Each row is a point. Two turns around zero, p and q, are shown by what they do to some points. Write where each new point lands after one turn and then the other. Backwards means that the second turn is done in reverse. Each puzzle has new turns, and all numbers are rounded.

Turn p:
[9 2] -> [ 9 -3]
[19  7] -> [20 -4]
[-29  38] -> [-4 48]
[  1 -48] -> [-25 -41]
Turn q:
[24 14] -> [23 16]
[-29 -39] -> [-25 -42]
[ 5 26] -> [ 2 26]
Where do these land?
q, then p: [13 29] -> [25 20]
q, then p backwards: [-44 -34] -> [-14 -54]
p, then q: [10 10] -> [13  4]
q, then p backwards: [11 28] -> [-9 29]
p, then q: [ 11 -33] -> [ -5 -34]

Turn p:
[  3   0  -1 -10] -> [ 5 -5  1 -8]
[-10   5  -3  15] -> [-11  10  -8   9]
[ 20  16 -16  -9] -> [ 25   1 -17  -9]
[  4  24 -15 -28] -> [ 14   0 -18 -33]
[ 4 -5 27 -6] -> [ 2  4 28 -4]
[-14 -20  -9  13] -> [-19 -13  -4  17]
[ -6 -20  18  25] -> [-15   3  19  28]
Turn q:
[21 -2  4 12] -> [14  0  2 20]
[ -1 -15  15   6] -> [ -1 -14  15   6]
[-30  13 -29  12] -> [-28  -2 -35  -9]
[15 -5 -8 -9] -> [19  1 -3 -4]
[ -5   9  17 -20] -> [ -4  15  19 -14]
Where do these land?
q, then p: [ -6   6 -16 -25] -> [ 12  -8  -8 -26]
q, then p: [ -2   3 -14  17] -> [ -6  -6 -17  11]
p, then q: [-1  8 48  6] -> [-21  30  31  11]
p, then q: [ 15  -2   5 -14] -> [17  1 13  2]
q, then p: [  8   0 -11   4] -> [  8  -3 -10   6]
p, then q: [-14 -16 -12  11] -> [-14 -20 -10   1]

Turn p:
[  3  -3 -12 -15  23   0  12 -21] -> [  8  -8  -5 -15  32  -6  -1  -9]
[  7  -6  -1 -14   3 -19 -16  -1] -> [  0  -8  12 -13  -1 -11 -18  10]
[ -1  -2 -16  -9 -18  -4 -10   0] -> [  5 -10 -10 -12 -16   4 -12   3]
[ -3   2  -3  -6   2  12 -12  15] -> [-2  1  1  2  0 18 -5 14]
[  8   3  -9  11  -3 -15   3  13] -> [ -6  -3 -11   6  -8 -16   0  13]
[-29  -5  -2  12  -6  -6   0   8] -> [-29  -2  -6   0 -12   7   2  -9]
[  2  23  28 -15  -9  23  10   5] -> [17 27 14 -6 -4 18 25  5]
[  5  -6  21 -12 -10  21  11  11] -> [13 -1 18  4 -6 17 24  4]
[  9  -6  -7  48  19 -11   2 -30] -> [ -6   4 -14  33  16 -33 -15 -31]
Turn q:
[ -6  23  17  -6  15  17 -14  10] -> [-10  31  15  -8   6   8  -6  14]
[ -9   4   0  -3  -3   1 -18  15] -> [ -5   5   1  -8 -11  -1 -12  16]
[  9 -21   8  14   5 -26  -2   2] -> [  8 -24   3  13  13 -19  -9   7]
[ 15  18 -27 -21  17  20  23   5] -> [ 12  16 -20 -20  11  23  33   0]
[  6  -5  -5   0 -14   2  12  17] -> [  4 -13  -3   7 -10  14   9  11]
[  4  -2 -24  17  13  -9   2 -18] -> [ 10   2 -28   5  11 -15  -2 -15]
[  4 -13  -3  -2   9  19  -3  -3] -> [-4 -3 -5 -8 13 16 -9 -6]
[-15 -17  12 -12   6 -21   6 -18] -> [-14 -18  12  -8   8 -25   6 -14]
[  2  11   3   5 -27  -2 -21 -23] -> [ 12   9  11   4 -25  -7 -19 -22]
[-11   2  18   8 -19  -1  18  13] -> [-14  -6  14  23 -14   5  12   8]
Where do these land?
q, then p: [  5  -7 -21  10 -11 -14   3 -26] -> [ 15 -15 -12  -2  -2 -23 -16 -17]
p, then q backwards: [  2   2  -9 -10   3 -17   0 -41] -> [  6  -8 -10 -11  13 -10 -22 -33]
p, then q backwards: [ -5 -26   4   1   3  23  10  -8] -> [ 16 -17   7   0  -9   9  23 -12]
p, then q: [-5 30  6 -3 -2  2  6  7] -> [  3  19  -2  -3 -11   5  21   9]
q, then p: [-17  16  -5 -21  -7 -19  -2   9] -> [ -3  -3   2 -23 -21  -8  18  11]
p, then q: [ 29 -12   0   5  -3   4   5  15] -> [ 11 -18  -4  22   7   4  -4  16]
q, then p: [ 20 -21   7   9  -1  23 -12   2] -> [  9  -1  11  21  12  22 -20  -1]
p, then q backwards: [-11  21   7  -1  15 -13   5  15] -> [-20  15   5  -5  21   3   1  11]
q, then p: [-13  14  24   6  -2  -6  -3  21] -> [-22  16   8   8 -18   2  12  11]
q, then p: [ -4 -17 -12   4   6  17 -12   7] -> [ -2  -9  -6  -2   5  22 -18   4]

Turn p:
[-16 -26  -2 -15   9 -13 -16  22   5] -> [ -9 -23 -17 -13  12   7 -25  -6  15]
[  6 -15  -9  26 -13  28  30 -28  15] -> [  1  10   5  35  -7  -2  41 -23  15]
[ -4 -24  -4 -36 -18  -1 -36   1  -8] -> [ 22 -25 -14 -13 -12  29 -29 -17  -3]
[-17  28 -21  22  -9  -5   9  33 -21] -> [-35  -6  -9  16  -7  -1   0  41 -21]
[ 24  14  25  14  32  32   8 -16   8] -> [ 6 39 37 -5 18  6 21  0 15]
[ -3   6 -24 -11  -5 -14  23   3 -21] -> [ -9  -3 -27   1   3  -4  11   3 -31]
[ -8   0   2  -2  15   9 -17 -26  34] -> [  5  27   6   2  -8  -5 -18 -25  26]
[-10   1   2 -27 -19 -16  -7  29  10] -> [  2 -21 -26 -24 -17   0 -13  16   8]
[ 38  -4  14  16  18   4 -13 -24  21] -> [ 35  23  26  10  19 -10  -1  -7  20]
[ -8  19  17  14  -8 -24  18   7 -42] -> [-18 -20  19  -9   1 -19  11  20 -41]
Turn q:
[-20 -22  23  -4   0  -7  -8 -13 -32] -> [-25 -19  16  15   1  -8 -29 -12 -15]
[ -1   2  -3  18  13 -22  19  14  23] -> [ 8 -9 -1 -1 28 -4 27  0 21]
[ 13  -1   1   6  -2  13  26 -18  19] -> [ 13   0  13  -5 -12  23  17 -14  14]
[ 12  26 -28  22  17  35  22  19  -4] -> [  8  19 -19  22  -8  22  48  13 -14]
[-16  19  16 -35  10  -5 -13  -7 -15] -> [-32  15   7 -23   3 -11 -14  -3 -22]
[ 16 -14 -23   0  22  15   0   9  10] -> [ 23   4 -24   3  11  21   6  -7 -10]
[ 29   3 -23  18  13  20  12  22  38] -> [ 36  14 -23   2  11  31  29  11  18]
[ -8  -6   0   1 -15  11  17  31  32] -> [ -4 -15 -21 -10   0  20  13  19  31]
[-23  12  17   4  -3   2 -41 -26 -21] -> [-25  27  10  17 -12 -26 -33 -11  -4]
[ 13 -10  31 -13 -29 -35 -24 -13 -34] -> [  1 -15  40  -6  -4 -31 -45  15 -14]
[-15  -8 -11 -17 -26 -28 -12 -18 -16] -> [ -2 -19   2 -14 -17 -38 -20 -10  -7]
Where do these land?
p, then q backwards: [ -5 -17 -39  22  24 -37 -33  -2 -21] -> [ -9 -42  14   7  26 -11 -41  10 -33]
q, then p: [  3  18 -13 -34  14  -6 -19 -16  27] -> [ 16  32 -20 -24 -13   2 -12  -4 -26]
q, then p: [30 33 15 -4  9  3 14 11 -7] -> [-14   2  10 -31   4   9  24  27  -4]
q, then p backwards: [-26 -19  13  22 -21 -24  22  -8   8] -> [-17 -36  23  26 -13  -5   2   7  17]
p, then q: [ 21  10  22 -15   2  21 -24 -11  15] -> [  9  27  16 -23  -9  21  -7  21   5]
p, then q backwards: [ 15  11   3  -6 -10  14   6  20  29] -> [  7  16  -6  10 -21   9   0  17  27]
p, then q: [  3  -6 -35  18  17   5 -10 -26 -25] -> [ -6  24  15  46  -1  -9   6 -12 -13]
q, then p backwards: [ 11 -37 -18   2  15  -6   4 -11 -33] -> [  7 -23 -15   1 -17 -20 -14 -23 -32]
q, then p: [-21 -11  14  11 -48  -5  28   5  -2] -> [ -1 -42 -11   3 -13  -9   7 -14  40]
p, then q: [-13   8  17 -11 -23   5   5  13  -5] -> [ -7 -25  -7 -13 -17   7 -10  10   3]
q, then p: [-19  11  21  -6  21  30   7  25  15] -> [-43  23  -8   1 -12  20   3  -1  12]

Turn p:
[ -4  13 -11  18   0  25  -9 -23  19  -7   6 -24] -> [ -3  27 -38   6 -10  14  -1   9  16   5  -9   1]
[-24 -10  13   5  12  -8  -5 -25 -16  -6   0  15] -> [-10   0  -3  23  12   5  -2 -34  -6 -16   4  -1]
[-16   8  12  12   5 -13 -33  20  -1   6 -15 -17] -> [-15  14  11  24  15 -22 -21  17   1   4 -16   6]
[ 6 -1  7 10 -2 10  6 -2 11 -3  8 13] -> [20  3 -2  5 -6  6  6 -1  7 -5  7  2]
[  0  -1   3  -7   5 -12  29   1   0  12   3   9] -> [  4 -12  14 -13   5  -1  21 -10   6  -7  -3 -10]
[  6   6  -8   4   4  17   9  48   0 -23  20 -20] -> [ 13  15  -4 -15 -14 -27  -6  38  -8  -7  17 -27]
[ 19   9  -3  -8 -23  13  12  -5  -7  12  14  -6] -> [ 12  -8  -7 -14  -9  19  15  14 -17   7 -11  -2]
[  2   5 -10 -19  10   1  -4  -7   2  19 -15  19] -> [-13  -9   6  -9  13   3  14  -5   3   5   8  27]
[-10   1  18 -17  -8  -4   5  14   7  -3  -8 -12] -> [-10   6  23  -6  -7   2  -7  11   0 -15  -9  -4]
[  1 -27 -13   6  -4   9  -9   6  -2   1  -6  -7] -> [ -3  -7  -5   1   9  10 -20   9   5  13  15 -10]
[ 12   0  -6 -10   1 -15  -7 -14   0   5  14   9] -> [  1   1   4  -2  -5   2  11 -18 -10  20   1   6]
[ 10   0  10  -1  14 -13   0  -8  -9  -1 -26   4] -> [ -1  -8   5 -10  13 -10 -14 -19   3  -5 -11  16]
[ -3  -4 -13   7 -13 -10   6  -4  -4 -12   4  20] -> [  3 -22  -4  11 -16  -3   4 -11   0   2  10  -4]
Turn q:
[  5   5   9   2 -25  13  -9  -3   6 -13  -4  40] -> [  4  -1  -4  14 -22 -24 -17  24   6  -7 -19  16]
[ 22   8 -15  -4  -5   0   4   1 -20  -7   8  16] -> [  7   5 -20   8  -3 -19   0   5 -20 -10  12   5]
[  0  -7  17  -5 -23   0  -1  18   4   7  -3  10] -> [  4  -8  -6 -11  -6  -9  -9  22  17  14   0   5]
[  3  19  -9  -8   3  17 -13   7   7  -1  24   3] -> [ -1  11  -5  25 -14   9 -10   5   4  -7  20  -6]
[-10  11   5  -5  -1 -12  -5  -2  -8  -4 -10  -5] -> [ -9  10   3 -13  11  -2  -5   3   2 -10  -4  -4]
[-7  4 -1 26 -1  4 10 12 10  8 -6 -6] -> [-11  -6  -5   8   3   2   7  -2   5  21 -14 -16]
[  8  -4   9   6  10 -12   1   0   0   5  -2  13] -> [10  7  0  3 12 -9  5 -2  4  7 -6 11]
[ -2 -13  10  -5 -12 -16  -9 -27   6  19 -24 -20] -> [ 10  -9  24 -32   8  -4 -19 -21   3   4 -12  -6]
[  0 -11   9   6   8  22 -10   3  -8   8   1 -20] -> [ -5 -12  25   5   3   9   2   5  -8  14  14  -6]
[-17  -5 -16   5   4  -5  -2   9   1  -3   9   5] -> [ -5 -11 -13  10  10  11   5   0   8 -11  -2  -1]
[ -1  -3   1  -8  16  19  13 -12 -16  36 -18 -17] -> [  4   0  14 -12  13  23 -14  -7 -35  26   1  -2]
[ -2   0   1  -4   1 -11   8 -16  12 -36  31  -2] -> [-14   7  -3   3 -22  -3  20 -20  17 -25   9  18]
[  2  -3 -21  -7  26 -18  13   9   6 -18  -7 -17] -> [  9   9  -9  -9   8  17  34 -12  -4 -16   0 -13]
Where do these land?
q, then p: [-10   9  -2  10  -8  -1  -3  20  -1 -11  -5  -8] -> [-14   6   4  -4  -2  -6  -3  14  12  -5  -1 -17]
q, then p: [-14  17   9   3   0  -5  -1   6  23  -2 -14  11] -> [ -9   2   0  -2  -4  -6  -6  19  21  -5 -11  20]
p, then q: [  6  -5  -1  13  19  16  16 -10   5   3   2 -22] -> [ 13  17  -1   2 -12  19   2  -9  -8 -11   4 -22]
q, then p backwards: [-11  19  -6 -24  -5   9 -10 -15   2  -2   0 -14] -> [ -8 -17  16 -18  -5  10   3  -2   2 -23  -2 -12]
p, then q: [ 14 -19   2 -13  13 -10  13 -17  19  12 -18 -22] -> [ 16  17  23  -7 -15  29 -22   1   4   0  -8   2]
q, then p: [ -1 -20  -3  -3  19 -14  -9  -9 -16 -14  20   3] -> [ 19   4  -4   0  -8  -6   8 -29   2 -13  19  -7]
q, then p backwards: [  0  21 -11  -6  12  12 -20   6 -21 -11 -16  -5] -> [-20  -5  19  -8  -1  14  -2  22 -16   1  15 -13]
p, then q: [ -6   0  -9 -14   0  16   2  16  -6   2  -9   7] -> [ -4  -4 -10   4   3  10  11  13  10  -6  13  13]
p, then q backwards: [  8 -18  19  -4 -18   6 -15 -13  20   8  26  12] -> [  8  -1   3 -15  34  26   1  -2  21  13   5  -5]
q, then p: [-14   5  24   5 -10  -9   6  19  -8 -13  -7   5] -> [-17  -2  23  -2  -1 -15  12  12  14 -10   8  -1]
p, then q: [  4  11  -2  18  -6 -19   8  17  11  13  17  16] -> [  8   0  -9 -15   1 -16  16 -13   6  30  -4   0]
p, then q: [ 26  -2 -14  -2   0 -15  16 -16   2   7   0 -20] -> [ 23  -2   5 -23  -4  18 -20  -6 -13   4  -3  -5]
p, then q: [ 12   2  -4  -6   9   1  13   7 -17  17 -11  20] -> [17  0 -1 -4  7  7 17 -2 -5 -2  6 29]
p, then q backwards: [ -9  -5  -1  17 -12  -5  -4   4  -7  16  -1  12] -> [ -3 -13  -8  18   8   9 -12   9   0   6   3   8]
q, then p: [ -5 -16  -3   5 -12  18 -13 -18  -7 -25  17   6] -> [ 11 -12  10  26 -15   6 -17 -13  -1 -11  11 -16]
